Each row of a before or after table is a point. The points were changed in one or more steps. Then noise was added and the rows were shuffled. The steps act on columns, c1 being the first. Name the steps. A step turns or swaps two columns, mirrors them in a line or flattens them onto one, adds a multiple of one to another, or multiplies or shifts one. Angles are multiples of 10 degrees, from the lower column toward the higher: turns from -170 to 170, lines from 10 to 170 but not 90. Use the fewest steps. Two steps may share a column if one is a turn and the other turns, adds or multiplies; they go together, in the order done. Otherwise the lowest column goes first.
In the rows, 100 means zero.

Before (13 x 3)
144	137	96
100	5	155
113	134	74
139	151	87
121	130	78
116	127	123
61	151	120
107	121	102
144	130	97
131	77	90
132	143	105
130	121	100
121	127	99
After (13 x 3)
162	85	125
98	34	80
102	71	129
102	61	73
111	67	64
85	48	95
101	64	97
60	97	86
101	47	103
38	170	172
93	64	101
92	42	93
106	79	101
Steps: turn c1 and c2 by -140 degrees; multiply c3 by 1.3

Before (10 x 9)
27	132	69	46	43	43	48	112	85
136	29	117	136	57	131	89	99	121
84	56	98	54	129	141	105	77	85
109	78	61	146	71	139	69	114	173
122	56	131	116	136	103	132	83	135
64	94	62	154	60	113	104	114	96
104	111	59	64	106	62	55	108	53
120	72	157	98	139	150	98	129	100
146	72	119	59	113	138	153	121	106
73	179	67	70	41	70	36	61	67
After (10 x 9)
114	55	134	117	154	89	136	81	138
67	55	95	54	145	117	107	77	87
94	181	69	68	4	98	34	62	75
89	81	62	155	49	106	68	119	174
115	110	57	60	110	90	54	110	53
122	75	118	52	126	91	155	124	110
111	32	113	138	32	91	94	102	125
66	133	67	45	7	114	45	115	89
74	95	63	155	39	119	104	112	97
96	72	156	96	163	101	93	126	103
Steps: flatten c1 and c6 onto the line at 150 degrees; multiply c5 by 1.6

Before (10 x 18)
111	72	120	114	121	95	62	131	47	126	101	99	73	109	46	135	117	165
101	95	88	144	105	135	88	158	77	75	99	79	61	156	109	106	130	167
182	116	52	173	132	37	31	81	94	96	90	71	72	109	103	142	95	132
153	132	105	76	136	95	91	105	60	98	112	82	76	114	97	66	139	157
113	164	64	129	121	43	137	12	165	143	114	151	73	43	126	131	79	65
77	157	67	148	128	40	139	67	90	146	126	91	98	20	121	78	84	22
68	165	22	124	96	28	125	22	84	138	136	114	82	14	143	105	69	116
81	161	101	164	126	24	95	46	125	141	144	147	125	33	155	73	77	103
137	33	106	96	139	146	98	148	68	74	68	61	98	113	85	76	79	192
123	65	122	96	77	55	96	136	92	61	89	59	86	103	95	105	135	158
After (10 x 18)
65	136	92	55	68	93	76	70	81	98	93	141	73	113	103	106	163	41
94	66	85	77	107	57	118	102	62	60	121	111	88	106	95	135	155	44
127	166	149	126	139	28	72	106	114	140	34	113	84	14	123	21	48	81
145	98	110	92	91	134	103	108	79	78	98	129	61	158	110	156	149	32
159	117	143	8	32	39	112	140	72	95	83	106	72	111	137	80	91	67
130	167	123	85	120	46	60	131	148	146	72	36	73	42	102	15	69	132
111	71	80	90	39	94	122	133	100	127	110	153	73	109	74	134	125	34
152	154	116	114	113	40	50	77	89	143	60	108	99	23	99	64	79	175
89	30	110	65	68	149	76	74	61	72	133	134	98	113	84	145	66	10
167	160	75	109	97	24	63	74	149	141	62	76	123	33	149	43	63	98
Steps: turn c1 and c4 by -100 degrees; turn c3 and c11 by 150 degrees; turn c7 and c15 by -30 degrees; turn c5 and c7 by -130 degrees; swap c8 and c16; turn c9 and c12 by -90 degrees; multiply c17 by 1.6; multiply c18 by -1
